Rows are points. Each copy is the shape, with its points in the same order, turned, moved and blurred by noise. Is it also mirrored, or only turned?

Shape (8 x 3):
[[-13   7 -18]
 [  3  28  11]
 [  6  19  18]
 [ 16 -22  -2]
 [-13  28  18]
 [ 15  11  -3]
 [-30  -8  -1]
 [ 37 -31 -25]]
Copy 1 (8 x 3):
[[-19   2 -20]
 [-23  13  19]
 [-10   9  20]
 [  1 -32  -2]
 [-11  23  15]
 [-26  -5   8]
 [  6   7 -18]
 [-13 -59 -13]]
Copy 1 is: mirrored
Copy 2 (8 x 3):
[[ 15  13  -1]
 [ -3   5  25]
 [ -2  -8  25]
 [ -3 -25 -18]
 [  8   4  32]
 [-11   0   4]
 [ 38   3   1]
 [-15 -22 -48]]
Copy 2 is: mirrored
Copy 3 (8 x 3):
[[ -1   8 -21]
 [-12 -27 -12]
 [ -7 -30  -2]
 [ 30   1   2]
 [-24 -22  -6]
 [ 12 -20 -13]
 [-11  20   2]
 [ 60   0 -12]]
Copy 3 is: mirrored
Copy 4 (8 x 3):
[[-13   0 -28]
 [ -6 -29  -2]
 [ -4 -22   6]
 [ 22  16  -5]
 [-22 -26   3]
 [ 11 -14 -12]
 [-27  17  -9]
 [ 46  21 -24]]
Copy 4 is: mirrored

Shape (8 x 3):
[[ -5 -24  34]
 [ -3  35  35]
 [-27 -15 -27]
 [  9  45 -10]
 [-27   6  24]
 [ 17 -19 -32]
 [ 37  16  43]
 [-45 -20 -18]]
Copy 1 (8 x 3):
[[ 15 -32  30]
 [ 49 -11 -14]
 [  2  30  42]
 [ 25  25 -29]
 [ 42  -5  25]
 [-31  19  13]
 [ 20 -41 -31]
 [ 13  26  59]]
Copy 1 is: only turned
Copy 2 (8 x 3):
[[-24 -30 -41]
 [-33 -18  14]
 [ 23  17 -42]
 [ 12  -5  27]
 [-28   3 -22]
 [ 44 -18 -33]
 [-18 -60   8]
 [  6  29 -52]]
Copy 2 is: only turned

Shape (7 x 4):
[[ 18 -27 -16  30]
 [-39 -29   7  10]
 [ 44 -37 -33  -6]
 [ 33  29   2  31]
 [ -1  25  45  15]
 [ 15  18 -36 -17]
 [ 21   9  31 -38]]
Copy 1 (7 x 4):
[[  6  23   7  46]
 [-27 -18  16  28]
 [  8  60  22  38]
 [ 55  11 -21  23]
 [ 44 -32   5  -5]
 [  0  42 -24  -7]
 [ 31  12  30 -36]]
Copy 1 is: mirrored
Copy 2 (7 x 4):
[[-31 -13 -10 -33]
 [ -8 -31  -7  27]
 [-23 -11  33 -55]
 [ -6  38 -30 -36]
 [ 28  18 -43   4]
 [-20  39  29  -8]
 [ 49  18  20  -8]]
Copy 2 is: only turned
Copy 3 (7 x 4):
[[ 46 -27  23 -13]
 [ -6 -48  23  21]
 [ 56 -30 -21 -25]
 [ 29  26  28 -22]
 [ -3  29  28  22]
 [  5  -8 -13 -45]
 [  4  24 -32  16]]
Copy 3 is: mirrored

Shape (11 x 6):
[[ 12  -1  17 -10   0 -15]
 [  2 -10  13 -22  27  10]
 [ -7 -58 -23 -26 -17  11]
 [ 20 -30  -9 -24  44  40]
 [ -6 -37   2  45   8 -40]
 [ 17  21  29  28  10  13]
 [ -8 -43  18 -19 -26  -1]
 [-10 -27   7  21   6  12]
 [ -4  22 -11 -54 -26 -10]
 [ 39   2  -5  18 -18 -11]
 [ 34   4 -24 -29   0  18]]
Copy 1 (11 x 6):
[[  8  10  11  11   3 -19]
 [-29   5  10  12 -15  -4]
 [ -4  22  14  -8   8  56]
 [-35  -3  15   7 -50  30]
 [ 30  19 -47 -25   3  -7]
 [ -4 -15  15 -28 -19 -44]
 [ -6  38  17  -8  23  20]
 [-13   6  -9 -28  -3   4]
 [  2 -13  42  36  40   4]
 [ 42  -5  21 -15 -11  -7]
 [  5 -21  43  17 -16  24]]
Copy 1 is: mirrored
Copy 2 (11 x 6):
[[ -8 -13  20  15 -20 -11]
 [-20 -21 -14  12  -7  -2]
 [-23  45 -13 -11   3 -21]
 [-22 -17 -58  -6 -13 -13]
 [-16  28  24   5 -60  34]
 [ 18 -44  13 -11 -33  15]
 [-30  21  23 -14   6 -11]
 [ -6   6  -2 -15 -19  23]
 [ 16   2  17  37  22 -43]
 [ 21  -4  20  -7 -50 -23]
 [ 16  -8 -23   6 -14 -46]]
Copy 2 is: only turned
Copy 3 (11 x 6):
[[ 15   7   8   3  -5  15]
 [ -6  20  21  20 -26  11]
 [ -7  48  43  -5  36 -16]
 [-37  35  48 -15 -37   6]
 [ 27 -40  43 -11  26  -7]
 [  3 -24 -10  -9 -30 -11]
 [ 29  41  28  17  18  -8]
 [  4  -6  37   4  -2 -20]
 [-16  48 -32  16  17  21]
 [ 14   0 -10 -46   1  -4]
 [-21  42  -6 -29  -7   3]]
Copy 3 is: only turned
